Every row gives one point. To make a cloud, some directions were put in groups of two or more. Within a group, all points are equally far from the middle, so they leave a hole (a ring in 2 directions, a hollow ball in 3). The other directions are filled evenly. Then the cloud was stretched, turned, moved and blurred a little. Count the holes, and give their numbers of directions, smallest first.
(in the rows, 128 means zero)

Cloud, 21 rows:
[[162 177 141]
 [ 90 123 220]
 [ 92  81 135]
 [142  65 116]
 [ 50 130 122]
 [165 146 168]
 [128 140  71]
 [165 128 128]
 [180  80 134]
 [166  76 141]
 [162 162 108]
 [127 102 124]
 [181 105 103]
 [174 105 156]
 [169 115 142]
 [180 171 149]
 [132 186  92]
 [ 85 118 124]
 [ 55 153 152]
 [146  61 158]
 [160  98 157]]
Holes: 0

Cloud (28 x 4):
[[197 130  85 117]
 [178  85  84 163]
 [131 139 134 187]
 [145 163 119  84]
 [151 153  64 160]
 [137 166 171 112]
 [118 158 173 143]
 [185 170 111 119]
 [158 176  99 162]
 [167 157  71 135]
 [106  51 122 140]
 [176 115 157  76]
 [144 143  72 100]
 [ 92 163 146 155]
 [ 83 162  84 131]
 [126  72 137  79]
 [161 128 152  71]
 [175 103 119  75]
 [142  92  58 159]
 [185 173 113 133]
 [ 91  61 138 110]
 [ 63  86 100 119]
 [144 101 153  70]
 [104  91 180 103]
 [ 55  98 133 131]
 [ 64 134 150 117]
 [ 70 124  78 161]
 [145 172 103  99]]
Holes: 1 (4)

Cloud:
[[123 162 181 118 140  95 228 178]
 [128  39 178 117 175  97 132 153]
 [146 130 126 207 150 131 136 104]
 [156 123 157 180 185 100 112 178]
 [116 113 140 172 160  83 171 203]
 [160  64 148 105 137 153 100 157]
 [100 210 143 108 121 116 149 149]
 [119 148 181  59  80 150 123 126]
 [105 194 120 100 165 118 146 164]
 [181 115 177 120 148 106 105  91]
 [ 76 110 121  90 105  97 134 151]
 [ 74 166 166 127 146 143 147 124]
 [ 91 161 126 105 123 111 179 121]
 [167 121 124 110 166 131 157 147]
 [146  62 125 174 103  97 108 156]
 [ 96 128 139 103 161 173 165 170]
 [135  58 118 180 167  83 167  69]
 [127 195 101 144  87 164  72  98]
 [173  71 182 143 187 152 145 111]
 [143  97 147 127 161  92 161  78]
 [140 129 147 123 204  77 122  87]
 [ 85 145 100 114  67  72 110  95]
 [ 89 201 119 153 146 140 119 178]
 [ 75  92 126 130  38 131 127  60]
 [140 105 109  68 133 144 116 204]
 [139 156 117  85 150 108 155 216]
 [124 137 181 148 194 115 126 174]
 [122 206 126 103  92 169  98  89]
 [117 154 125 102 114  80 184 199]
 [ 70 173 151  98 111 165  54  83]
 [152  58 189 142 119 113 157  61]
 [176  97 154 155 183 101 123 182]
 [101  58 142 174 194 121 195 112]
 [ 98  92 145 110 173 163 168 145]
 [100 114 103 133  34 138 155  85]
 [151  96 167 156 170 189 162  86]
 [103 144 176  99 118 137 154 192]
 [128 171 189 165 115  78 200 171]
 [107 142 120 109 191 148 142 136]
 [114 103 127 150  59 129  97 131]
 [163 142 101 100 136  91 103 145]
 [ 77 168 109 143 105 138 117 173]
 [123 201 151 154  97 116 113 158]
 [114 159  72 110 138 131 167 136]
 [119 222 139  81 172 153 166 138]
 [116 131 137 155  75 158 196  96]
 [118  52  75 145 114 138 151  83]
 [155 132 179 180 127 115 144 187]
 [132 133 202 111 111 142 144  91]
 [ 99  85 183 192 134 114 162 116]
 [157  85 134 172 137  90 129  74]
 [202  95 197 128 170 153 176 138]
 [131 161 174 141 224 133 179 187]
 [ 83 140 116  85 152 120 121 110]
 [103 103 132 177 185  75 166 152]
 [158 109 123 161 192  63 128 127]
 [101 133 191 107 124 109 154  80]
 [110 155 175 109 119 155  73 141]
 [127 128  95 166  89 154 164  81]
 [ 92 138 142 110  95  68 144 138]
 [152  81 157 142 113 171 186  93]
 [101 162  96 152  63 173 126  85]
 [162 122 168 103 156 118 211 133]
 [155  52 164 144 174 151 163 125]
 [175 146 133 154 209 117 146 156]
 [165 116 134 158 130 143 123 173]
 [131  55 124 133  71 110 148  69]
 [106 189 138 175 157 131 112 169]
 [154 103 118 134  93 149 202 121]
 [108  97 176 154  82 105 179  86]
 [131  94 174 134 115 125 137  40]
 [ 77  97 139 105  44 102 134  91]
 [117  80 156 145 119  98 196  47]
 [118 158 172 157  94  85 133 152]
 [170 116 112  78  82 178 157 150]
 [152  29 125 182 103  77 155 101]
 [140 151 172 131  97 126 174 123]
 [ 81 137 149 150 159  69 187  85]
 [145 105 105 169 171 122 138  95]
 [ 87 162 183 101 138 154 209 131]
 [ 55 124 155 107 120 113 132  62]
 [157 121 126  66 129 128 180 184]
 [ 88  73  92 137  98 217 158 109]]
Holes: 1 (3)

Cloud:
[[120 160 170 153 140 200  92 130 115]
 [136 126 124 129 215  73 132 108 159]
 [118 113 107 197  92 143 119 116 153]
 [ 98 123 112 103 151 115  57 136  59]
 [ 97 120 163 108 179 134 122 131 134]
 [186 118 127  82 175 101 126  90 115]
 [103  50  60 134 179  51 116 172  84]
 [121  70 213 134 111 124 144 131 150]
 [135 153 155 105 149 196 129 112 101]
 [159 113 101 189 121 163 137  93  92]
 [103  59 122 155 106 129 152 210 165]
 [185 124 153 117 189 116 123 122  85]
 [142 140 150 148 123  70 150 174 160]
 [112 134 136 184 111  58  87 163 177]
 [128 116  98  96 145 112 155  84  94]
 [149 139 130 130 197  86 117 149  89]
 [ 60 161 125 130 155 111 109 167 161]
 [ 77  95 217 182 118 116  99 137 133]
 [125 128 137 192  91 109 121 125 140]
 [131 163 152 105  85 138  83 130 115]
 [143 117 117  73 191 101 182 160  83]
 [ 68  66 152 215 124 177 127 131 115]
 [165  95 138 124 146 134 160 224 102]
 [138 128 173 111 167  87 153 197 154]
 [101 147 143 155 160 168  77 161 114]
 [150  98 109 174 136 175 129 175 144]
 [126  84 109 112 140  78 148  83 100]
 [158 106  75 138 121 103 165 176 180]
 [162 107 157  96 179 161 187 199 151]
 [162 118 100 156 190 138 140 165 135]
 [127 103 103 144 109  99 174 116 109]
 [ 96  87 135 101 184  27 104 140 108]
 [109 149 131 109 169 132 112 213 102]
 [111  95  77 131 116  93 164 204 142]
 [ 63  83  93 117 173 130 129 149  89]
 [117  68 156 181 172 164 106  92  93]
 [165  82 139 127  81 137 132 164  58]
 [ 72 184 118 145 151 112  72  67 110]
 [110 115 156 166  70  59  82 145 127]
 [131 137  46 126 122 112  99 161 144]
 [ 95  91 116 158 127  45  53  88  75]
 [113  84 170 168 133 175 126 162  87]
 [127 127  94 161 158  68 113 104  68]
 [166 129 119 139  83 104 117  64  74]
 [146 155 143 143 187 110  61 116 198]
 [102 160 216 123 127 121  73 185 172]
 [ 82  75 105 140 188 114 120 160  81]
 [160 105 159 114 153 128 204 171 132]
 [ 89 188 146 143 160 161 102 146 110]
 [ 67 141 178 141 121 105  90 175 102]
 [118 127 124 130 114 113 140 233 201]
 [107 113 130  90 125 112 149 209  88]
 [105 128 101 116 201  87  88 198 109]
 [ 87  45 146 169  78  89 121 130  96]
 [111 121 104 145 172 181 140 122  44]
 [113  62 117 126 101 155 172 161 147]
 [192  76  62 115 122  71 147 176  81]
 [152  74  63 146  85 153 188 118  75]
 [163 113  75  92 129 124 138  85  36]
 [105  65 152 181  83 149 139 143 156]
 [177 124 108 110  89  82 118 160 105]
 [100 155 166 129 175 170  78 137 151]
 [149  59 148 155 131 148  92 163 138]
 [105 117 141 149  84 120 115 174 185]
 [162  99 157 156  94 141  96 107  94]
 [117 130 173  99 116 134 108 178  71]
 [155 127 188  95 118 111 136 170 147]
 [ 78  39  86 190 128 124 133 108  76]
 [170  83 132 100 169  94  94 144  68]
 [ 89  76 179 138 181 134 107  70  79]
 [123 167 145 159 118 182 100 180 103]
 [ 94 124 122 117 168 117 137 127  44]
 [131  99 117  90 180  74  76 139 134]
 [121 173 134 195 114 164  87 163 145]
 [107  79  81 123 115 106 124 179 182]
 [180 160 118  93  96  88 110 129 101]
 [ 98 167 184 171 152 164  68 171 175]
 [112 156  58 161 158 118 114 115 166]
 [153 156  87  48 151  97 144 187 135]
 [ 95 137 117 182 117 138 139 189 199]
 [172 151 161 105 128 116  82 192 184]
 [ 57 128 116 127 157  91 111 216 152]
 [134 122  83 106 169  34 104 120 108]
 [ 47 142 148 134 125  81  85 165 136]
 [129 156  89 143 177 113 160 207 122]
 [122 145 130 135 151  81 149  87 167]
 [124 120 144 102 132 214 166 126  75]
 [ 63 150 112 179 161 109  70 165 127]
 [ 91  74 124 136 123 149 175 106 126]
 [140 202 160 168 121 138  74 139  91]
 [146 104  82 156 116 166 117 101 108]
 [149 102 142  66 198 103 138 135 150]
 [162 125  80 110 172 134 105 207 120]
 [147 136 114  73 158 146 138 154  39]
 [196  83 141 125 108 128 183 162 140]
 [103 105 149 113 199 147 112 151 141]
 [125 149  50 169 135 105 126 105  62]
 [153  72  83 104  95 107 129 111  32]
 [175  67  43  99 105  98 183 197  85]
 [157  80 110 126 198 166 150 188 111]
 [110 122 148 182 163  77 110 163 175]]
Holes: 1 (4)
